Rows are points. Each copy is the shape, with its points in the same order, stretched, turned, moved and blurred by noise. Say if it was mirrored as well.
In the rows, 128 means zero.

Shape (8 x 2)
[[160  77]
 [133 174]
 [154 122]
 [110 128]
 [144  98]
 [ 81 183]
 [150 144]
 [134 157]]
Copy 1 (8 x 2)
[[125  49]
 [ 85 165]
 [ 97 104]
 [142 130]
 [127  84]
 [145 205]
 [ 87 116]
 [103 146]]
Copy 1 is: mirrored
Copy 2 (8 x 2)
[[ 61 110]
 [143 158]
 [ 82 136]
 [125 116]
 [ 82 120]
 [179 138]
 [105 152]
 [119 150]]
Copy 2 is: mirrored
Copy 3 (8 x 2)
[[ 85  71]
 [174 113]
 [129  85]
 [126 128]
 [104  90]
 [174 163]
 [149  91]
 [157 109]]
Copy 3 is: only turned

Shape (6 x 3)
[[155 156 199]
 [148 125 132]
 [150 109 106]
 [116 121  86]
 [129 117 143]
 [157 184 163]]
Copy 1 (6 x 3)
[[181 111  57]
 [142 151 118]
 [129 168 143]
 [101 149 135]
 [138 126 127]
 [166 130  30]]
Copy 1 is: mirrored
Copy 2 (6 x 3)
[[ 50 163 127]
 [113 135 118]
 [141 124 119]
 [141  90  93]
 [102 121 136]
 [ 66 151  68]]
Copy 2 is: only turned

Shape (10 x 6)
[[127  94 133 210 118 185]
 [180 112 161  82 164 143]
 [183 166 101 156 147 130]
 [137 109 118 112 130  77]
 [126  88 126  92  82 160]
 [ 70 155 137 144 141 135]
 [124 105  87 131 132 158]
 [ 83 138  96 114 138  76]
 [ 96  90 154  87 135  82]
 [134 150 120 115 156 134]]
Copy 1 (10 x 6)
[[110 171 164  84 119 196]
 [ 89  50 152 157 142  82]
 [164 109 125 101 185 126]
 [124 120  88 159 149  94]
 [112  95  86 121  70 107]
 [126 176 156 107 104  97]
 [119 120  90  80 111 107]
 [136 160  83 126 130  64]
 [ 89 125 114 180 110  73]
 [127 110 129 115 141  82]]
Copy 1 is: only turned
Copy 2 (10 x 6)
[[ 82 157  45 166 135 110]
 [192 145 123 146 124 154]
 [123  83  90 213 136 101]
 [126  99 143 107 137  96]
 [126 130 131  82 167 166]
 [ 45 132 156 160  82 111]
 [100 131 141 159 171 124]
 [ 76  93 197 129 119  88]
 [128 142 178  75 105 114]
 [106 113 148 176 119 130]]
Copy 2 is: mirrored

Shape (14 x 9)
[[106 168 165 145 147 112 101 127 166]
 [ 74 134 118 141 151  87 137 150  77]
 [ 80 125 181 121  76 117 139 168 110]
 [123 122 147 173 169 127 104 173 117]
 [110 100 126 111 136  84 133 195 105]
 [162 171 150  68 126 173 160 102 196]
 [134 116 129 107 126 206 122  92 193]
 [132 142 127 143 170 171 169 109 195]
 [152 126 125 123 123 125 128  89 179]
 [ 72 105  94 140 155  94 112 157 117]
 [115 125 113 160 131  89 168 149 107]
 [134 144 146 170 155 121 109 129  93]
 [111 104 218  55 116 126 165  98 152]
 [135 151 111  99 154 173 133 100 159]]
Copy 1 (14 x 9)
[[114 170 151 178 141  70  98 134 133]
 [ 72 165 154 123 105 110 170 122 157]
 [119 193  99 173 103 128 151 185 136]
 [120 192 188 153 137 132 143 105 139]
 [124 189 135 109 108 131 183 110 119]
 [179 115 120 124 153  88  78 203  93]
 [149 125 135 125 148 144  38 160 112]
 [151 155 165 111 138 101  65 164 153]
 [158 103 134 150 121 110  78 131 128]
 [ 75 179 140 114 110 121 142  80 143]
 [114 151 153 120  96 129 160 126 180]
 [110 139 190 169 138 127 144 124 151]
 [157 146 122 153  61 105 106 222  76]
 [127 118 148 110 150 115  81 154 120]]
Copy 1 is: mirrored
Copy 2 (14 x 9)
[[156 214 137 135 124 150 142 147 126]
 [141 122  65 141 141 145  81 162 141]
 [120 126 124 167 165 172 124 136 162]
 [140 186 105 116 182 139  75 132  93]
 [105 126 110 122 184 128  74 155 162]
 [175 177 179 153  70  90 212 110 138]
 [162 156 147 130  69 133 168  83 104]
 [154 194 115 139 106 101 175 102 106]
 [129 153 144 125  85 115 160 148 121]
 [121 145  68 107 143 154  73 144 152]
 [105 119  85 133 166 118 125 170 131]
 [154 176 101 144 137 136  80 170  87]
 [121 160 155 211  79 140 137 126 161]
 [184 163 117 134  68 113 155 120 119]]
Copy 2 is: mirrored
Copy 3 (14 x 9)
[[150 140 135 146 123 186  96 170 132]
 [139 155 142 157 140 114 117 135  53]
 [130  88 154 152 140 107 171 180  84]
 [118  98 111 161  92 158  81 105 102]
 [109 121 161 115 139  96  99 139  74]
 [122 130 183 113 147 205 188 172 222]
 [104 109 159 161  80 180 158 147 215]
 [104 141 166 144  59 239 153 138 177]
 [118 139 138 111  98 154 133 165 158]
 [110 159 152 152 109 110  77 139  75]
 [102 142 140 126 103 131 150 147  56]
 [141 113  88 156 116 141 113 107 102]
 [202  93 182 106 131 149 180 164 156]
 [118 146 163 149 126 177 146 133 189]]
Copy 3 is: mirrored

Shape (17 x 12)
[[130 118 132 113 107 147 115 138 151 157 112 111]
 [117 156 149  72 153 145 119 117 122 120 128 131]
 [127 131 110 128 103 140 122 148 157 107 142 137]
 [163 137  58 122 112 145 127 143 222 148 135 172]
 [120 114 126 146 109 151 135 142 137 140 150 178]
 [168 117 139 119 147 155 123 125 157 127 161 113]
 [113 124 113 138 103 116 174 126 123 139 136 109]
 [119 132 140 139 155 103 129 150 133 134 122 111]
 [143 128 146 145 111 127 122 107 137 107 158 128]
 [142 139 144 149 103 138 167 124 141 141 135 117]
 [116 141 142 129 105 147 130 117 116 150  85 119]
 [172 126 130 120 114 156 155 150 119 113 146 154]
 [124 163 132 147 127 154 127 124 114 147 152 124]
 [151 140 136 111 162 143 132 125 140 151 154 109]
 [135 137 137 104 105 115 145 138 133 104 143 178]
 [164 126 117 144 137 152 124 110 109 149 145 142]
 [114 143 118 132 205 153 132 115 139 143 124 117]]
Copy 1 (17 x 12)
[[121 125 105 147 145 141 119 147 126 106  88 120]
 [ 91 124 111 128 137 128 132  98 123 113 100 163]
 [131 115 112 118 110 173 101 124 139 124 114 119]
 [143  83 119 205 107 207 134 131 168 120 132 101]
 [126 128 117 121 109 166 102 153 126 125 148 157]
 [134 130 145 162 114 108  70 130 169 128 118 124]
 [158 156 115 122 161 139 151 135 134 148 118 103]
 [155 160 133 147 114 134 132 115 111 103 114 133]
 [136 140 139 101  90 116 101 143 143 129 129 121]
 [142 154 135 127 126 140 132 156 151 148  99 131]
 [ 95 138 114 112 136 147 155 151  97 117  82 135]
 [137 106 154 127 132 153  90 136 147 169 107 160]
 [113 159 115 137  97 128 124 159 117 149 127 138]
 [131 149 137 176 125 103 116 129 150 131 116 136]
 [140  99 127  98 125 157 134 116 128 134 117 165]
 [117 136 149 158 114 115 110 167 113 157 147 135]
 [ 99 171 140 183 120 141 126 105 125 108 146 127]]
Copy 1 is: only turned
Copy 2 (17 x 12)
[[121  90 123 146 126  94 119 120 108 150 120  99]
 [159 118 148 139 100 102 147  98 167 128 119 107]
 [121 121 126 145 139  81 104 155 130 137 132 147]
 [ 92 124 100 142  99   7 124 193  94 146 113 160]
 [123 107 123 142 110 119  88 173 124 134  87 146]
 [137 132  84 148 122 105 132 115 123 136 104 145]
 [119 106 140 114 138 116 120 131 124  89 125 129]
 [126 101 130 126 139 129 167 128 143 142 130 145]
 [157 142 125 134 140 121 113 133 118 138 104 144]
 [153 103 121 144 136 111 125 122  99  95 103 135]
 [149  96 151 148 130 122 131 130 110 125 108  67]
 [145 122 107 170  96 130 104 158 117  99 126 147]
 [115 124 143 160 132 117 144 124 130 114  83 122]
 [123 121 110 142 110 107 161 101 135 123 101 138]
 [162 118 147 137  90 111 100 159 132 124 134 162]
 [115 143 117 151 103 140 137 156 111 126  82 110]
 [121 124 110 122 134 104 189 122 173 122  80 111]]
Copy 2 is: only turned

Shape (15 x 12)
[[149 133 115 146 129 121 115  62 106 151 149 120]
 [116  99 153 145 127 159 143 135 147  98 123 115]
 [150 130 144 107 126 148 131 135 108 155 115 115]
 [ 99 121 112  76 121 130 151 137 154 144 149 118]
 [144 106 116 116 147 127 129 120 112 137 156 157]
 [  7 134 116 144 143 116 154 137 115 130 110 135]
 [146 109 125 140 126 101 143 136 123 128 111 120]
 [143 116 175 144 128 114 114 130 146 135 115 130]
 [149 145 114 141 129 120 137 138 121 150 149 139]
 [142 115 124 147 118 110 111 129 108 141 157 115]
 [ 63 129 107  97 115 144 106 113 114 126 110 141]
 [110 133 125 151 132 135 105 121 109 156 115 114]
 [152 124 125 134 165 147 108 135 135 121 112 110]
 [129 147 130 103 139 138 117 122 112 104 134 126]
 [135 135 116 151 116 119 131 140 129 144 119 149]]
Copy 1 (15 x 12)
[[134  98 155 145 143 158 100 113 139 117 175 160]
 [129 126 113 117 130  88 131 157 146 175 143 107]
 [132 121 125  93 120 137 132 121 140 107 111 166]
 [129 106 120 135 118 136 100 173 132  54  98  93]
 [138 109 113 179 123 152 149 118 117 106 134 137]
 [114 179 168 142 115  23  55 142 122  76 147  73]
 [123 129 137 119 163 138 159 109 141 104 131 143]
 [153 136 118  83 145 118 156  90 128 158 101 114]
 [143 129 132 142 153 154 130 120  81 100 127 141]
 [145 142 163 151 147 151 155 120 122 111 132 136]
 [ 89 111 170 142  78  63  88 129 147  89 126  82]
 [117 144 167 109 116 109 107  99 117 115 153 126]
 [ 88 128 117 113 117 158 123  93 121 152 141 133]
 [104 125 134 145 113 132 109 124 142 132 102 134]
 [131 124 143 123 148 117 141 103  87 110 133 118]]
Copy 1 is: mirrored
Copy 2 (15 x 12)
[[107 139  82  93 123  98 101 175 112 154 107 110]
 [149 137 166 130 132 156 161 115 106 125 156 116]
 [144  95 125 151 108 144 120 112 138 131 116 118]
 [112 150 133 155 132  86 115 109 182 108  98 134]
 [116 126 104 101 146 104  97 126 118 120 140 109]
 [ 31 191 141 106 139 131 169 154 178 150 174 183]
 [112 111 125 135 124 125 132 127  87 131 129 117]
 [135 105 146 108 103 132 118  94  86 129 119  82]
 [122 129  88 104 122 111 124 114  99 106 134 112]
 [119 118 112 112 110  96 135 134 112 133 142 102]
 [ 92 159 156 122 103 107 108 145 200 161 133 175]
 [101 135 121 124  89 133 130 140 135 148 147 122]
 [137 131 140 131 109 159 119 137  96  98 151 111]
 [138 125 133 100 132 129 121 151 143 110 119 136]
 [112 129 110 111 110 123 122 107  94 129 144 126]]
Copy 2 is: mirrored
Copy 3 (15 x 12)
[[138 123 110 137 159 111 134 109 157 137  84 162]
 [155 146 145 128 112 141 168 167 131 100 135 136]
 [149 129 102 106 114 127 142  98 124 130 153 127]
 [146 117  95 136  84 154 122 161 148 163 147 109]
 [139 101 139 107 115 146 128 116 150 147 106 132]
 [156  98 157 153 152 166 129 173 160 119 199 127]
 [122 142 137 120 117 159 120 105 142 111 118 118]
 [109 145 119 108 108 130 120 135  99 120 119 153]
 [123 102 114 113 139 132 136 116 146 129 113 106]
 [146 102 127 135 137 143 127 114 130 125  87 122]
 [180 134 132 130 143 140 119 159 150 159 172 137]
 [161 118 110 117 160 135 136 129 130 113 133 144]
 [164 131 116  92 119 123 136 125 136  89 120 138]
 [164 120 135 126 115  99 127 118 147 129 144 125]
 [118 128 124 105 151 149 131 130 142 129 123 112]]
Copy 3 is: mirrored

Shape (15 x 12)
[[121 123 159 129 185 168 128 157 163 179  88 136]
 [132 103  89  65 143 108 138 106 171 122 160 111]
 [103 121  41  76 117  97 136 136  98 117 106 122]
 [247 154 122 140 123 101 123 108 148 113 142 122]
 [164 110 141 130 179 135 113 154 113 112 120 111]
 [170 132 161  94 134 124 118  96  99 114 144 103]
 [140 104  97 143 131 109 128 106 133 205 101 135]
 [106 152 151  92 141 115 120 101 139 138  89 105]
 [133 111 163 142 115 137 126 176  98 151  87 212]
 [114 104 159 143 107 120 115 122 121 129  88 117]
 [130 141 138 133 149  82 129  94 118 131 158 121]
 [138 149  68 127 116 159 122 113 106 121 206 112]
 [106 114 138 109 133 109 212 135 107 111 116 122]
 [111 116 154 111 111  95 130 208 129 134 107 148]
 [108 116 145 132 125 110 121 115 110 241  90 105]]
Copy 1 (15 x 12)
[[196 159 153 164 154  92 118 185 122 151 103  78]
 [135 118 167 104  67 167  65 162 102 104 168  92]
 [110 190 184  63 128 182  48 111  75 157 137 111]
 [108 115 100 191  60 171 127 112  91 146  75 183]
 [127 117 170 166 117 127 164 122 114 125  85 108]
 [119 109 149 158 109 188 151 106 116  78 121 130]
 [147 210 150 129 135 128  54 196  94 124  56 121]
 [149 131 129 134 172 169 105 150  85 117 154 110]
 [140 211 115  84 151 110 158 103  98 164  63  99]
 [100 154 124 133 176 118 133 127 102  94 120 100]
 [121 102 113 114 118 160 122 161 120 107  89 144]
 [135  90 148 119  52 135  56  91 153 128 121 173]
 [108 164 152  99 153 203 115 147 174 162 136 106]
 [113 201 168  62 140 119 172 149  98 159 153 112]
 [163 225 163 137 186 130  91 210 104  90  85 130]]
Copy 1 is: mirrored
Copy 2 (15 x 12)
[[113 136 234 147 152 167  75 148 163 119 106 155]
 [135  57 104 135 113 122 154 110 143 124 117 204]
 [101  81  44 159  88 164  89 117 150 132  92 143]
 [191 122 115  92 190  35 175 142  93 154 121 181]
 [135 163 171 132 189 108 111 158 136  85 158 143]
 [169 107 111  91 186 116 140 125 101 112 143 150]
 [106  75 160 129 110 125  98 164 115 156  82 124]
 [151 113 120 103 136 171 117 119 155 131 102 150]
 [131 169 195 187 121 169  52 114 104  81  79 105]
 [131 149 137 114 115 188 113 133 111 105 104 128]
 [158 106 132 102 142 114 152 137 137 130 147 118]
 [ 91  85 102 131 135 104 148  98 114 142 150 133]
 [153 100 117 181  98 194 119 136 106 165 134 150]
 [148 176 152 148  79 163  56  99 146  74 124 170]
 [101  97 173  98 109 163  53 156 118 146 102 117]]
Copy 2 is: mirrored

Shape (15 x 12)
[[173 128 142  98  84 148 116 116 151 148 113 114]
 [120 172 123 131 131 121 160 184 155 128  92 184]
 [ 96 158 142 109 128  98 153 112 135 112 126 103]
 [ 88 128 105  74 130 133 140  64 143 114 125 112]
 [119  98 129 159 119 148 147 110 159  96  84 106]
 [128 146 155 126 117  95 150 108 185 116  36 155]
 [109 124  59 133 118 132  85 106 133 136 145  99]
 [151 103 133 130 137 166  94  93 170 131 149 150]
 [140 130 182 117 165 198 133 114 134 116 106  91]
 [111 139  92 101 116 107  73 118  91 110  67  69]
 [134  46 136 127 153 135 137 121 161 115 138 113]
 [ 97 152  64 104 124 148 120 145 102 139 134 124]
 [123 151 127 134 156 144 120 131 156 191  85 134]
 [ 62 120  99 116 119 115 142  60 101 136 155 155]
 [165 131 102 136 157 126 203 144 117  75 134 137]]
Copy 1 (15 x 12)
[[130 165 149 135 127 104 152 161  93 178 109  94]
 [160 164  60  76 143 126 141 137  95  57 145 136]
 [149 127 139 129 141 100  88 126 138 106 139 153]
 [160 142 135 139 112 107  73 123 174 144  78 116]
 [168 141 121 144 124 174  78 166 129 128 147 143]
 [191 184  77 154 180 111 121 159 105  82 153 141]
 [152 120 125 118 131 189 108  88 167 180  91  97]
 [154 163 137 137  65 134 153 135 153 140 117  82]
 [157 123 165 188  52  99 100 151  94 119 111 156]
 [148 134 122 193 182 160  87  82 123 166  67 170]
 [165 162 186 120 113 156 126 153 161 118 123 118]
 [135 122 104  95 126 160 103 101 136 143  65 115]
 [189 132 119 140 149 137 149 119  97 111  98  95]
 [129 118 122 110 123 135  87 143 203 109  80  92]
 [174 103  92  71 102 125 121 196 133  90 130 206]]
Copy 1 is: only turned
Copy 2 (15 x 12)
[[162 169 121 169 104 135 129 150 151 154 158 176]
 [113 108 119 135  81 205 106  84 184 170 110  87]
 [111 125 132 112  58 108 137  91 107 140 115 113]
 [106 157 165 110 101  86 154  75 101 125 132 163]
 [100 131  75 136 140 110 133  89 148 160 187 114]
 [ 90 169  68 165  48 164  80  62 184 156 150 110]
 [173 156 125  60 169  99 126 101 109 136 152 136]
 [118 139 105 142 159 126 139 133 149  89 141 173]
 [112  82 151 205 135 115 154 114 119  96 204 147]
 [204 171 146 119 122  98 119  73 117 137 205  87]
 [ 81 140 119 154 174  74 136 163 158 135 131 127]
 [175 121 179  83 148 127 143  88 124 156 138 125]
 [144 124 125 147 124 135  57  98 162 137 163 151]
 [130 121 136  53 109  53 161  63 124 124  84 165]
 [101  99 128 158 143 148 168  79  93 179  80  81]]
Copy 2 is: only turned
Copy 3 (15 x 12)
[[139 153 193 131 117  99 164 149 165 176 137  83]
 [ 56 153  95 138 131 121 175 143 130 172  73 132]
 [136 133 135  75 142  97 120  96 140 145 142 157]
 [137 130 167 114 116 137 103  59 179 132 172 143]
 [123 114  97  96  52 105 137 135 195 173 140  95]
 [ 60 136 135 111 117  85 177 158 233 203 135 126]
 [190 158 128 144  80 141  59 131 121 131 144 129]
 [158 124 136 175 132 127 138 119 199 130 132  53]
 [150 109 123  68 168 138 166  86 192 186 168  69]
 [142 157 153  71 102 140  30 176 116 182 204 114]
 [143 100 126  90  82 143 145 132 186  79 137  59]
 [137 158 130 136 109 172  82 107  76 140 126 154]
 [147 161 134 132 153 167 165 147 181 182 123 154]
 [146  80 141 164 129 137  84  82 143 105 164 185]
 [ 90  85 107  75  96 108 115  94 146 148  28  96]]
Copy 3 is: only turned

Shape (18 x 12)
[[154  92 139 144 158 126 109 121  98 153 131 110]
 [151 236 107 126 143 126 177 121 121 106 152 118]
 [149 112 131  89 117 225 167 135 131 113 156 136]
 [156 152 134 144 117 126 118 140 177 120  98 135]
 [156 111 143  90 113 138  88 119 110 120 116 140]
 [144 119 143  86 158 127  93 127 137 121 134 137]
 [154 102 142 104 142 137 158 105 121 122 142 157]
 [133  90 133 130 134 119  90  99 107 104 135 118]
 [139 192 127  94 117 152 134 143 126 158 150 114]
 [ 60 111 142 148 125 195 145 140 120 106 161 143]
 [112  91 105 119 122 125 137 144 164 153 147 149]
 [135 152 131 129 168 137 114 139 153 112 109 124]
 [118 119 132  92 138 120 117 147 109 105 113 118]
 [120 140 137 167 114 132 137 136 111 124 148 140]
 [158 101 144 142 128 132  93 130 114 105 160 109]
 [147  94  48 141 120 124 208 148 171 195 151 124]
 [142 125 134  99 139 173 126  85 139 112 122 106]
 [131 169  82 136 148 135  88 139  98 138 134 125]]
Copy 1 (18 x 12)
[[122 146 152 176 149 171 110  92 142 103 120 107]
 [199 143  75 129 106 115 100 106 199 211 136  85]
 [116  68  91 214 122 121 126 104 120 200 164 216]
 [127 117 107 113  70 147 155 133 138 130 118 142]
 [141 102 172 152 125 161 136 125 148 119  94 172]
 [153  93 130 151 114 135  97 131 162 102 118 155]
 [168 124  96 172 170 159 131 103 144 134 146 161]
 [152 136 174 174 157 135 135 133 123 103 101 114]
 [109  98  96 148  97 129  95 119 195 190 114 125]
 [ 72 127 127 165 130  69 147  99 121 183 185 164]
 [ 88  85  81 119 152 138 125 121  92 119 154 136]
 [152 115 119 126  65 122 112 119 152 121 127 125]
 [138 119 170 120 115 130  96 143 140 140 117 150]
 [104 161 124 136 134 136 161 103 150 169 152 109]
 [140 138 160 187 151 152 146 132 150 139 131 119]
 [ 78  81  24 124 196 178  95  87  52 162 160  93]
 [166 104 124 200 109 117 109 112 151 134  91 174]
 [149  97 146 121 103 131 101  83 145 140 123  85]]
Copy 1 is: mirrored
Copy 2 (18 x 12)
[[114 100 151 128 109 158 145 146  85 143 123 111]
 [112 135  88 183 171  64 158 124 106 143  55 121]
 [ 47  95 135 107 164 165 115 141  92  70 181 133]
 [157 118 121 171 110 101 102 113 126 113 136 110]
 [118 122 126  84  76 127  83 144  98 117 158 112]
 [106 117 117 117  93 145  79 136  91 126 111 103]
 [ 99 108 141 111 147 157 113 158 104  82 135  83]
 [124 151 137 106  77 154 116 142  79 119 136 112]
 [ 93 100  94 125 164  97 142 113 124 167 105 131]
 [ 89 145 154 114 183 182  99 108 109 126 147 196]
 [ 95 122 133 121 132 172 132 133 166 126 134  94]
 [135 112 120 173 106 122  93 123 104 119  95 132]
 [105 130 135  96  89 124  89 118 122 124 105 125]
 [119 138 145 139 159 132 132 129 112 155 135 148]
 [ 93 139 143 130 100 152 118 135  60 142 148 122]
 [ 67  90 130 162 163 165 249 155 206 112 118  50]
 [126 106 110 125 119 141 125 124  84  70 132 113]
 [119 141  99 150  82 106 142 158 110 187  99 156]]
Copy 2 is: mirrored
Copy 3 (18 x 12)
[[113 115 111 180 115 148 135 134 122 160 112  83]
 [156  99 222 119 173 145 103 146 127  92 137 127]
 [153 178 125 126 194 147 171 168 140 125 154 119]
 [130 125 124 123 117 111 133  82 114  89 164 143]
 [109 152 107 119 124 181 132 104 132 133 140 109]
 [100 178 127 131 115 152 119 112 123 146 141 101]
 [129 155 139 119 157 125 135 118 153 149 121  97]
 [ 81 131  92 136 133 153 117 124 124 137  94  98]
 [159 136 166 137 129 172 118 153 143 121 167 134]
 [105 141  84  88 144 129 159 200 107 148 140 118]
 [131 153 102 133 124  94 109 122 143 170 146 139]
 [108 145 142 137 121 132 133 107  92 119 146 128]
 [124 147 133 116 128 171 115 119 101 149 114 119]
 [125  90 114 113 131 125 124 148 123 129 137 104]
 [105 135  90 149 140 143 115 137 108 127 117  73]
 [191 125 147 195 164  61  98 120 171 175 134 168]
 [104 168 129 137 157 156 152 137 139 106 114 138]
 [101 110 143 162 128 181 108 139 104 153 155 124]]
Copy 3 is: mirrored
Copy 4 (18 x 12)
[[146 117  85 130 141 142 108 112 150 126 120 168]
 [ 88  55 119 135 105 155 130  89  95 122 133  76]
 [113 130  92 128 146 153 155 161  91  88 172 151]
 [122 150 128  79 126 122 149 108 121 133 119 125]
 [151 124  93 127 122 121 163 123 152  99 117 150]
 [126 131 119 140 137 127 156  98 156  93 119 158]
 [126  92 103 123 136 132 135 132 155 117 172 155]
 [140 113 110 145 123 105 112 137 158 110 121 156]
 [103 109  95 116 146 170 156 106 108 102 105  99]
 [108 139 154 141 151 156 117 193  99 114 147 117]
 [110 146 121 107 186 117 117 129 150 122 162 121]
 [113 147 134 128 122 142 145  96 124 121 111 137]
 [122 126 116 152 143 119 160 123 138 123 112 146]
 [133 100 131 109 137 135 112 146 112 131 132 104]
 [145 107 115 124 142 111 114 126 118 101 118 154]
 [ 95 132  69  86 212 125  78 108 137 159 207 110]
 [ 99 130  91 136 109 141 134 128 145  99 134 161]
 [145 123 105 161 121 145 121  86 123 111 106  97]]
Copy 4 is: mirrored
